Rows are points. Examples show where two turns around zero, p and q, send a point. Where does a point land after both, in the order given? Backwards means that the second turn is done in reverse. Each puzzle has new turns, and all numbers are rounded.
(in the rows, 128 means zero)

Turn p:
[166  98] => [150  85]
[116 121] => [114 127]
[101 166] => [119 174]
Turn q:
[ 77 114] => [ 78 110]
[161 149] => [159 152]
[146 120] => [147 122]
Where do these land?
q, then p: [112 157] => [123 161]
p, then q: [142 171] => [156 164]
p, then q: [142  85] => [127  83]
q, then p: [116  98] => [107 104]

Turn p:
[122 155 159 157] => [111 160 147 158]
[116 153 123 158] => [108 149 112 153]
[107  83 117  67] => [127  85 136  62]
[119  84 102  96] => [132  80 119  91]
[150 137 107 162] => [141 130 102 164]
[140  97 132 128] => [140 100 140 132]
[142 186 156 129] => [137 192 140 137]
Turn q:
[118 131 124  74] => [136 128 143  76]
[139 145 103 157] => [143 146 100 151]
[135 144 147 161] => [115 146 132 163]
[168  94 162 157] => [134  97 160 181]
[ 81 126 103  91] => [114 122 104  70]
Where do these land?
q, then p: [159 139 131 172] => [125 138 115 180]
q, then p: [193 132 129 104] => [178 143 164 157]
q, then p backwards: [ 95 120 156 156] => [ 86 124 130 159]
q, then p: [ 90 145 130  71] => [130 146 142  61]
q, then p: [110 138 119 112] => [130 135 121 102]
p, then q: [121  94 104 154] => [123  88 101 138]

Turn p:
[ 89 150 115 170 152 116 143 116] => [105 154  98 165 143 110 133  97]
[ 31  85 144 131  83 103 126 135] => [ 26 126 115 120  83 118  92 123]
[141 153 136 107 143 134 141 134] => [146 151 134 109 141 132 146 130]
[124 150 116 133 126 133 100 113] => [145 131 112 129 135 135 102 108]
[146  98 141 124 129  96 139 114] => [126 101 149 123 113  96 145 124]
[149 126 139 113  57 139 140 125] => [141 122 143 116  63 163 129 137]
[155 119  70 148 138 136 137 120] => [158 100  87 159 136 127 147 142]
[128  99 147 119 142 145 135 115] => [110 104 147 118 142 139 145 123]
[154 140 134 149 148 135 106 164] => [152 142 149 152 156 126 110 153]
[145 146 142 110 142 139 132 118] => [148 137 141 109 142 137 142 117]
[147 141 125 104 148 132 110 152] => [152 138 133 108 154 125 119 152]
Turn q:
[142 172 128 115 134 124  90 134] => [142 180 123 119 128 115 106 140]
[117 146 134 143 137 153  97 111] => [110 157 126 123 141 134 104 102]
[127 138 143 133 112  99 168 144] => [131 126 148 143 108 124 172 145]
[132 108 136  84 111  97 154 170] => [139  97 137 116  98 119 146 187]
[109 134 124 123 150 133 122  90] => [116 132 117 107 144 107 129  96]
[168 119 139 113 124 117 165 141] => [166 108 154 127 131 134 152 152]
[108 111 119 167 171 138  96 112] => [ 94 128 107 150 173 118 103 102]
[102 102 106 151 130 176 155 132] => [101  98 105 128 141 178 141 107]
[152 109 161 108  83 116 139 143] => [148 106 173 128  90 135 123 151]
[123 141  89 143 127 127  96 104] => [134 146  89 140 125 118 107  97]
Where do these land?
q, then p: [129 142 129 124  98 132 111 105] => [147 124 130 116 105 139 113 105]
p, then q: [190 158 146 121  82 140 148 119] => [177 133 183 122 111 173 127 122]
q, then p backwards: [134 145 129 121 144 116 113 132] => [126 143 124 125 141 114 125 148]
p, then q backwards: [ 73 119  68 124 123 103 153 141] => [ 66 135  78 119 144 102 110 150]
q, then p: [126 139 155 152 153 111 172  58] => [117 122 148 119 124  93 188  68]
q, then p: [142 112 147 151 138 122 145 132] => [111 126 153 149 143 124 141 123]
p, then q: [128 142 134 122 103 136 113 159] => [127 157 132 124 117 146 105 145]
p, then q: [118 124 126 134 129 127  89 145] => [115 140 119 136 137 117  94 139]
q, then p: [125  85 148  87 140 143 145 181] => [ 87 123 148 109 148 139 120 194]
q, then p backwards: [123 110 103 128 147 127  91 112] => [105 131 103 135 140 113  92 119]
p, then q: [121 131 122 143 152 152 127 126] => [119 131 116 130 160 133 134 117]

Turn p:
[125 125 150 141 117 139 147 127 122 154 130] => [139 112 147 122 132 125 153 143 117 135 114]
[100 135 129 138 141 127  97 118 142 165 139] => [108  86 136 119 139 134 128 104 127 155 137]
[122 128  81 123 141 152 130 117 122 116 112] => [123 132  91 139 133 153 128 111 149 113 105]
[110 147 153 101  97 161 118 121 107 126  90] => [120 159 166 105 115 144 139 112 143 138  84]
[ 87 105  96 111 140 131 123 139 139 140 156] => [131  99 101  94 147 160 114 125 141 127 147]
[141 110 171 136 141 132 129 149 123 120 127] => [142 130 164 131 147 103 115 142 124 112 129]
[154 177 130 120 119 116 133 140 153 128 104] => [133 148 128 152  94 103 129 129 154 164 127]
[129 139 106 118 150 152 101 136  99 115 171] => [133 140 125 150 163 178 106 113 122 133 145]
[115 140 104 141 100  81 117 135  97 154 117] => [ 87 124 107 118 109 133 116 155  96 163 114]
[120 127 129 149 122 134 161 100 150 132 150] => [138 113 116 127 131 123 178 129 125 121 147]
[133 119 174 137 131 101 148 126 121 120  97] => [127 143 146 115 129  73 132 140 112 120 113]
[148 120 116 107 130 118 127 117 101 122 129] => [138 146 114 132 120 137 111 120 101 120 118]
[154 108 119 134 135 126 127 129 159 120 124] => [137 113 121 145 110 113 120 127 140 102 142]
[154 110 133 134 129 121 135 140 156  80 146] => [139 146 128 144 123 112 121 142 141  89 171]
Turn q:
[135 150 137 144 133 131 130 146 107 109 143] => [148 128 123 146 147 146 127 149 120 114 135]
[123 116 125 112 115 101 144 130 108 107 112] => [116 147 135 129 123 103 123 137 100 105 123]
[143 135 131 142 110 142 137  94 110 126 123] => [144 141 143 154 125 130 152 115 118 139 112]
[141 103 129 140 139 149  93 135 108 106 131] => [148  88 140 134 125 143 120 112 119  99 120]
[113 123 120 120 131 115 146 138 109 148 139] => [108 129 120 118 141 122 140 135 105 133 147]
[136 123 114 155 138 123 115 140 126 149 131] => [122  97 128 138 143 130 116 128 125 149 132]
[146 115 122 136 101 140 112 132 160 110 132] => [143 115 111 144  90 125 111 122 143 128 115]
[141 118 151 140 141 121 146 144 112 145 141] => [128 108 140 130 137 125 150 159 122 131 147]
[140 128 137 126 140 129 119 150 163 156 134] => [125 105 119 107 121 131 121 147 157 152 133]
[130 171 116  94 140 138 150 133 109 159 117] => [125 154 112  94 165 137 152 141 117 149 107]
[145 126 116 120 112 106 134  54 169 104 131] => [160 171 142 141  98  80 119  87 150 147 128]
[ 31 107 115  87 129 141 121 112 118 109 134] => [ 78 163 115  98 120 150 129  68 116  78 160]
[129 139 143 132 128 119 108 139 120 155 126] => [123 119 143 117 131 150 119 144 121 149 131]
[139 139 137 144 135 136 138 146 175 107 100] => [125 129 119 143 125 120 112 150 181 119 104]
Where do these land?
q, then p: [161 134 134 161 138 124 159 157 119 100 114] => [113 123 121 152 147  93 102 166 145 111 132]
q, then p: [105 123 140 123 113 153 135 144 172 110 117] => [107 131 118 118 102 141 147 131 174 121 145]
p, then q: [116 147 102 121 106 157 103  95 134 135 127] => [114 147 121 144 111 137 167  94 145 135 117]
p, then q backwards: [137 103 150 114 102 133 130 118 109 128 123] => [134 122 149 101 118 125 115 122 103 115 114]
q, then p: [122 162 127  98 117 130 104 142 132 154 131] => [147 124 134 126 118 162 113 109 145 149 102]
q, then p backwards: [135 139 127 154 116 139 135 105 156 135 110] => [138 168 123 130 132 147 123 136 136 131 104]
q, then p: [108 121 166 146 119 140 122 106 101 140 129] => [144 134 161 123 152 130 170 137 125 123 123]
q, then p: [159 136 133 112 151 143 105 131 131 118 119] => [148 134 137 136 106 111 104 114 138 107 117]
p, then q: [125 125  73 104 148 118 141 137 121 150 143] => [134  90 100 119 136 120 124  91 114 144  99]
q, then p: [ 97 106 138 126 153 108 108 171 108 167 142] => [147 119 140  83 169 167 103 124 122 114 140]
q, then p: [113 103 108 137 111 104 133 115 153 101 151] => [ 91 129 117 135 112 141 139 130 101 133 166]
p, then q: [132 121 150 141 136 104 148 122 122 114 157] => [147 127 124 125 155 121 130 148 105 120 154]
p, then q: [154 145 118 126 154 112 140 121 106 112 101] => [125 139 139 149 160 125  95 124 118 149 111]
